Each wall is flat, endless, passes through zero and stands at right angles to its row. A trip goes straight from one point to another. Which walls does it cross, in order?

Walls:
(1): 192; -150
(2): 223; 34
(3): 83; -206
(4): 22; -146
Trips:
22; 49 to 178; 402 -> none
-183; 79 to 290; -43 -> 2, 1, 3, 4
173; -135 to -71; -478 -> 2
228; 136 to 138; 378 -> 1

Walls:
(1): -263; -40; -80; -103; 118; 161; 61; 86; 153; 20; 10; 71
(2): 42; -158; 143; -71; -238; -226; 9; 31; 97; 34; -159; -250
(3): 206; 116; -126; -89; -341; -46; -41; 96; -160; -217; -223; -89
(4): 6; -192; -155; 141; -69; 222; -433; -460; -186; 106; 69; 89
(5): -75; -34; 215; -152; 148; 297; -59; 208; 354; 24; -77; -50
(6): 409; 44; -89; 31; -127; 23; -73; 58; -19; -81; 308; -228
Trips:
7; 193; -118; -102; 31; -171; -93; -266; -130; -197; 58; -50 to 133; -53; -58; 135; 144; 123; -220; 147; -282; -148; 30; 129 -> none
-9; -73; 107; 87; 156; -84; 89; 574; -29; 99; -72; -25 to -369; 188; 185; 423; -128; -61; -146; 283; -417; -114; -80; -154 -> 3, 1, 5
269; -183; -277; 238; 483; 252; -86; -137; 44; 203; 72; -131 to -395; 2; -9; -60; 211; 118; 443; 58; -330; -128; 36; 67 -> 6, 5, 4

Walls:
(1): -323; 154; 431; -259; -293; 186; 183; -214; -194; 495; -67; -275; 3; -226; -147; -2; 84; -240; -226; 133; 38; -42; 59; 271; -388; 54; 281; -165; 223; 23; -276; -53; 39; -221; 24; -173; -159; -231; 229; 105; -22; -262; -143; 331; 259; 95; 148; -205
(2): -26; -197; -253; 106; 62; 43; 33; -354; 136; -343; 94; 30; -500; -144; -439; 42; -149; -97; -117; 248; -99; -583; -75; -31; -232; 183; -148; 250; -188; -90; -60; -38; -53; 156; -121; -106; -246; -222; 4; -54; -188; 9; -131; -112; 201; -124; 133; 271
(3): -45; -261; 159; 24; -39; -119; 90; 166; -26; -98; -44; 342; -1; 161; 5; -114; -246; -112; 65; -92; -39; 123; -75; 137; 66; -235; -139; -25; -334; 384; 79; 212; -17; -221; 127; -296; 299; -45; -43; -131; -329; -5; 50; 549; 41; -109; -189; 194
(4): 78; 165; 140; -85; 186; 60; 110; 83; 470; 187; 154; -194; 134; -220; -97; 16; -76; 38; -81; 64; 103; 143; 350; -98; 39; -182; -67; -209; -34; 397; -167; 14; -206; -115; -120; 56; -171; -30; 188; 158; 80; -89; -452; 23; -10; -56; -122; -203
(5): 11; 59; -464; -239; -40; -327; -385; -47; -95; -198; 166; 497; 95; -137; -37; -165; -330; 5; -31; 13; 200; 0; 248; 445; -122; 84; -186; 47; -131; -31; -57; 101; -74; -195; -155; 50; -154; -46; -265; 174; 249; 98; 21; 70; 281; -61; 147; 4
(6): 46; 167; -67; 96; 49; 210; -106; -200; 113; -394; 142; -4; -200; 59; 78; 92; 129; -326; 69; 138; 146; 151; -68; 143; -240; -46; -285; -73; 74; -148; -491; 170; -218; 204; 10; -156; -156; -63; 19; -270; -330; -291; 12; 100; -15; -95; 497; 138
(7): 126; 89; 24; 267; -160; -244; 382; -53; 95; -9; 189; 155; 257; 10; -2; -323; -99; 189; 17; 248; -14; 183; 70; -129; -336; -252; -457; -53; -9; 217; 160; -97; -96; -276; 350; 139; 95; 90; 236; 284; 230; -59; -15; 164; 131; 94; 99; 24
(8): -86; -137; 58; -422; -207; 178; -266; -103; -403; 17; 60; -139; -101; 4; 51; 334; -18; -107; 100; 293; 41; 22; 26; 76; -153; -9; -280; -106; 47; 40; 246; -7; 7; -195; -71; -46; 32; -17; 107; 54; 214; 523; 28; 76; 6; 86; -214; -76
(9): -39; 30; -39; -297; 83; -196; -429; -60; -441; 105; 109; 157; 94; -171; 204; 56; -54; 140; -108; -193; -27; 119; 102; 287; -32; 117; -9; 212; -317; -130; 181; -234; 40; 72; -89; -46; 122; -9; -5; -42; -53; -103; 71; -37; -321; -27; 118; 134
Trips:
-204; -179; 174; 177; 182; -81; -436; 287; -40; -167; 11; -177; -456; -311; 294; 62; 432; -18; 233; 146; 52; 184; 107; 228; -126; -58; 391; -226; -197; -206; 185; 216; 3; -136; -266; 213; 155; -182; -262; 247; 225; -103; -167; 51; 136; 26; 177; 102 to -57; 91; -113; -304; 0; 188; 3; -187; -174; -3; -164; -81; 121; -163; 26; 44; 258; 96; -47; 157; 324; -197; 62; -91; 394; -128; -274; 104; 115; -297; 222; -136; 4; -143; 250; 382; -173; 10; -392; 136; 183; -6; -115; 150; 56; -24; -129; -50 -> 6, 1, 7
24; 55; -119; -252; 118; -21; -78; 155; 33; 138; 196; -106; -138; -94; 92; -48; 82; -11; -329; -306; 204; -174; -372; 97; -11; -59; 295; -36; -99; 43; 182; -212; 102; -12; 22; -78; -50; 36; 59; -232; -170; -188; -83; -103; 55; -62; 165; 234 to 121; -4; 23; -99; -343; 126; 339; -197; 23; -248; 202; 111; -284; -41; 182; -202; -62; 246; 50; -358; 244; -479; 183; -39; 9; 9; 289; 198; 102; 96; -53; -56; 105; -4; -291; 64; -215; 107; 148; 80; 219; -75; -65; -27; -198; 247; -177; -163 -> 6, 4, 9, 5
-38; -142; -10; 357; -5; 170; 54; 180; -5; 424; -35; 168; -170; -120; -35; 181; 254; -134; -101; 12; 357; -148; 54; -102; -29; -271; -237; 139; -82; 113; -260; 92; 225; 176; -175; -115; 461; -111; -521; 133; 335; 331; -142; -149; -77; 307; -281; 370 to -23; 384; -369; -94; 11; 147; -241; -347; 107; 64; 351; -78; 414; 298; -84; 251; -153; 315; 50; 395; -53; -184; 7; -152; 255; -164; 350; -72; 83; 138; -15; -127; 36; 181; 268; 94; 184; -293; -335; -183; -246; -119; -27; 42; -134; 177; -101; -178 -> 2, 4, 3, 8, 9
164; 248; 99; -70; 51; -197; 225; 15; 149; 160; -160; 48; -284; 199; -46; -160; -121; 2; -219; -37; 45; 165; 515; -79; 320; 182; -1; 151; -74; -248; -203; 348; -52; 252; -268; -68; -149; 197; 281; -35; 243; -465; -377; -90; -2; 177; -215; -201 to -57; 34; -113; -253; -50; -151; -226; -152; 56; -124; 204; 293; 63; 249; 128; 154; -26; 193; -46; 79; -395; -305; 161; -106; 219; -465; -129; 178; -213; -96; -60; -69; -14; -333; -145; -73; -183; 288; -58; 115; 226; -136; 118; -261; -111; -301; 160; -85 -> 5, 1, 9, 2, 7, 8, 4
78; -352; 351; 41; -33; -378; 186; -160; 324; 258; -238; 55; 349; 15; 91; -375; -53; 154; -84; 23; -99; 282; -355; 32; -29; -13; -311; -118; -71; -361; -4; -34; -51; -96; 113; 125; 157; 57; 293; 131; 61; -107; -83; 47; 201; -128; -200; -187 to 57; 45; 402; -204; 0; 210; 252; 76; 82; 96; -29; 32; -96; 64; 84; 177; -73; 131; 93; -157; 157; -63; -67; -47; -242; -279; 151; 326; -11; -412; 553; 156; -108; 298; 0; -161; 69; 233; -285; 131; 187; 121; 53; -69; 213; 233; -160; -270 -> 4, 8, 3, 1, 7
51; -184; -194; -32; 56; 214; 111; -105; 315; 141; 68; -211; 488; 157; 248; -210; 200; 219; 514; -23; -72; 0; -121; 146; 120; -187; -76; 157; -161; -208; -164; 19; -51; 45; -6; 305; -278; -8; 91; -68; 15; -142; -77; 81; -185; 183; 149; -212 to 147; 74; -333; -28; 380; 47; -26; 66; 290; 68; -223; 263; 340; -105; 287; 262; -158; 83; -190; 67; 110; -194; 48; 457; -151; 130; -132; 48; 366; -301; -75; -86; 90; -109; 153; 34; -53; 6; -181; 199; 54; 203; 195; 91; 102; -81; 84; 58 -> 5, 9, 4

Walls:
(1): -3; -260; -147; 167; -531; 119; 40; 263; 116; -101; -82; -226; 408; -139; 41; -187; 260; 32; -186; -292; 36; 291; -113; 139; -38; 546; -15; -159; 166; -216; -15; 14; -110; 260; -68; -256; -207; 209; -153; 16; 209; -146; -172; 5; 254; 236; 55; -297
(2): -63; -6; 177; -290; 108; -70; -302; -219; 460; 143; -50; -9; 21; -196; -45; 134; 10; 87; 284; -78; 209; -358; 296; 586; 6; -35; -101; 123; -125; -456; 302; 27; -96; 77; 146; 148; 12; 99; -200; -201; 174; -136; 107; -440; -99; -128; 148; -32
(3): -398; -102; -485; 164; -129; 109; 71; -446; -85; -226; 214; 166; 391; 18; 310; -193; -198; -290; -149; 170; -293; -363; -328; -75; 187; 148; -25; 265; 366; -60; 48; 14; 330; -129; 163; 85; -47; -147; -81; 240; 11; -91; -16; 141; -273; 2; -77; 48
(4): 386; -25; 323; -126; -224; -21; -111; 89; 412; 17; -62; 107; -147; 88; -8; 450; -122; 182; 429; 209; 118; 137; 6; 111; 49; -2; 26; 128; -15; 234; 6; -82; 96; 413; -24; -218; 56; 42; 113; 428; 248; -264; 99; 40; 137; 56; 30; 151
(5): -50; 115; 384; -14; -418; 437; 72; -229; -167; 224; -90; -78; -54; 165; 225; 424; 190; -73; -27; 204; -17; 3; 432; -153; 68; -81; -144; 17; -150; -24; -160; -120; -91; -28; 317; -23; -189; 35; 76; -244; 108; 198; 282; -22; 95; -112; 148; 55
(6): 80; -181; 87; -45; -442; -6; 197; -238; -214; -260; -99; -60; -104; 111; -178; 300; 117; -243; -82; -196; -88; 20; -32; -544; -80; 278; 152; 67; -274; -135; -14; 126; 15; -3; -86; -258; -100; -274; -247; -152; -36; 562; 253; -277; 125; -126; 79; 144
(7): -208; 217; 298; 496; -365; -88; 112; 147; -351; -244; -157; 170; 197; -132; 30; 92; -85; 110; 196; 531; -115; -438; 64; 114; 111; -66; 116; 46; 274; 521; 4; -28; -79; 300; -24; -1; 2; -4; -251; 41; -313; 60; -385; 169; 390; -24; -10; 54
(8): -46; 204; -105; 158; 253; -95; 110; -68; 217; -191; -77; -259; -97; 7; -111; 269; -1; 176; -38; 4; -227; -71; 219; 77; 183; -80; 317; 191; -33; 97; -2; -403; -54; -171; 243; 45; -174; -26; -4; -117; 75; -345; 22; -37; 221; -135; -340; 263
(9): -22; -76; 102; -87; 39; -38; -379; 26; 61; 6; 62; 7; 208; 25; 211; 154; -361; 294; 173; -166; 175; -278; 205; 135; 71; -156; -59; -5; 167; -173; -239; 73; 376; 83; -40; -63; -81; -371; 133; -151; 68; -242; -93; -127; -301; -187; 209; 16
Trips:
165; 144; -83; 12; -90; 55; 316; 141; 35; 53; 298; -6; -269; -124; 285; 29; 193; 382; -107; 2; -70; 282; 175; 56; -286; 66; 172; -75; -218; -16; 1; -52; 280; 84; 210; -257; 288; -125; -29; 129; 40; -285; 155; 163; 202; 341; -20; 40 to 73; 132; 316; 204; 370; -200; -382; -90; -87; -347; 282; 126; -13; 358; -270; 322; -206; 292; 158; 195; -366; -44; -37; -245; 170; 88; 224; 419; -59; -218; -330; 147; -41; -74; -140; 2; -45; -201; -157; 78; -48; -186; 161; -35; 112; 49; -96; 353 -> 1, 6, 9, 5, 7, 3
80; -226; 144; 256; 120; 26; 345; -118; 75; -200; 33; 165; 60; -44; -214; 52; 210; -171; -156; 243; -121; 188; -170; -22; -57; -50; -289; -65; 33; 134; -287; 173; 118; -365; 191; 129; 133; 316; -117; -71; -224; 71; -139; -84; -28; 80; 86; 134 to 341; -33; -50; 21; -657; -30; 274; -428; -135; 181; 287; 111; -114; 12; 20; -31; -346; 186; 202; 64; 186; 157; -164; 183; -200; -13; -157; 230; -162; -93; -15; -56; 477; -152; 156; 126; -1; -438; -135; -68; -73; -98; -52; 34; -149; -94; 2; -160 -> 9, 4, 7, 2

Walls:
(1): 47; 236; 245; -39; -146; -13; 225; -118; 136; -114; -62; -172; 129; 224; -41; -198; 146; 6; 73; -155; -244; 266; 188; -188; -163; 33; -193; -124; -98; -242; 127; 180; 198; -191; 205; -179; -139; 48; 190; 92; 229; -187; 81; 117; -96; 42; 209; 174
(2): 99; 60; -47; -367; 18; 156; -42; -50; -190; -167; 51; -74; 179; -83; -13; -169; 229; -181; 74; 350; 166; 324; -134; 43; -152; -154; -404; 199; -284; 17; 158; -107; 209; 271; 24; 101; -154; -2; 263; -489; -35; -72; -498; 274; 91; 107; 112; -272
(3): 315; -86; 203; 214; -29; -107; -106; -152; -42; -50; -261; -133; 35; -177; 2; -215; -90; 38; 114; -171; 181; 119; 214; -17; 4; 397; 19; 214; -186; 126; 138; -302; 3; 41; 74; 55; -151; -278; 18; -146; 39; 80; -145; 90; -64; -20; 91; -195
(4): 328; -89; -93; 90; 27; 120; -327; -411; 236; 153; -54; -112; -87; 141; 462; 65; 53; -296; 38; 124; 178; 41; 220; -399; 63; 62; -275; 111; -34; -18; 200; -85; 392; 47; -320; 219; -222; -217; 41; -77; 38; 165; 429; -69; -308; -135; 49; 71
(5): 109; -288; -9; -78; -214; 457; 249; 5; 303; 102; 62; -58; 37; 52; 76; -68; -317; 273; 71; 121; -261; -307; 106; 67; -214; -332; -198; 99; 153; -372; -27; -312; -286; -229; -439; -175; -197; -36; 14; 295; -255; 7; -87; 180; 156; 131; -480; -182
(6): -66; 23; 127; 108; 224; 219; 78; -496; 455; 99; -136; 476; -60; -174; -247; 96; 16; -108; 31; -141; 152; -418; -39; -317; -279; -317; -375; -205; -45; -65; 218; -144; -180; 76; 328; -282; 50; 18; -152; -22; 308; -3; 59; -229; 60; 323; -346; -96
Trips:
-69; -204; 103; 83; 199; -324; 268; -59; -288; -1; -154; -71; -20; 149; 149; 52; -20; -399; 82; 49; -331; 321; 96; -67; 98; 140; -108; -80; -389; 83; -148; -6; -104; -95; 9; -8; 303; -294; -357; 65; 250; -37; -11; 152; -179; 244; -22; 316 to 141; 86; 136; -86; -454; -55; 52; 25; -50; 248; 147; -272; -112; -187; 79; -279; -5; 67; 83; -150; -25; -86; 168; 322; -165; -251; -268; 346; -282; 33; -12; 158; -76; -130; -20; -2; -106; 180; 58; -161; 14; 106; -37; -125; 11; 44; -456; 255 -> 4, 2, 5
-12; 285; -33; 23; -4; -274; -74; 26; 149; 311; -87; -53; -93; -227; 57; 151; 285; -140; 208; 251; -29; 165; 12; 136; -110; 604; -277; 227; 179; 193; -9; -162; -14; 143; 182; 359; 133; 79; 102; 111; 8; 41; -92; 201; 292; -55; -340; -186 to -221; 7; 78; 58; -93; -52; 43; -347; -186; -224; -27; -66; -153; 496; -84; 90; -5; -239; 255; 78; -150; -218; -137; -80; 212; -98; -18; 358; 217; 173; -26; 84; 194; 43; 54; 56; 252; -634; 258; -63; 148; 34; -140; -401; -213; 105; -167; 70 -> 6, 2, 3
542; -49; 104; -56; 123; 286; -35; -424; -289; 732; -69; -50; -105; 251; 44; -338; 278; 82; -36; 288; -118; -181; 170; 39; -323; 136; 346; 38; 85; -252; -140; 83; 162; -75; -161; 173; 282; -159; -166; 11; 128; 9; 139; -43; -77; -180; -189; -222 to -225; -204; 48; 93; 164; -192; -81; 58; -171; 200; 323; 37; 14; 7; -349; 32; -93; -283; 298; -168; 308; 80; -115; -172; -154; -164; -325; 55; -157; 109; -77; -117; 159; -19; 94; 99; -23; -299; -137; -50; -26; -158; 49; 37; 88; -238; -242; 185 -> 6, 2, 5
11; 250; 87; -145; -120; -258; 54; 130; -62; -435; 104; 291; 237; -120; -125; -170; -46; 52; -331; -12; 42; 387; -111; -238; 190; 101; 1; -203; 190; -327; -268; -29; 83; -85; 212; -63; 259; 25; -209; -112; -22; 92; -15; -68; -182; -101; 165; 97 to -426; -320; 108; 161; 137; 32; 95; 31; 248; 67; 15; 280; 69; -30; -159; -136; -38; 343; -75; -333; 104; -113; -8; 203; -78; 112; 23; -26; 190; 84; 11; 235; -158; -203; 357; 127; 4; 70; 381; -182; -292; -78; 12; -90; 30; 98; 104; -26 -> 6, 1
-338; -89; -72; 217; -100; 593; 48; 35; -177; -189; -291; 247; 434; -109; 294; 29; 218; 39; -363; 181; 235; 86; 90; 132; -273; 184; -16; -124; 79; 373; -172; 17; -147; 99; 230; 373; -203; 139; 210; 184; -34; 144; 95; 33; -58; -316; 132; -499 to -275; 157; -136; -53; 179; -259; 17; -53; -254; 141; -5; -51; -10; 337; -172; 16; 170; -238; -193; -103; 135; 61; -211; -364; -63; 249; 101; -315; 136; 9; -97; 209; 142; 223; -372; -99; 455; -106; -67; -324; 284; -3; 58; -190; -94; -102; 21; -64 -> 4, 3, 2
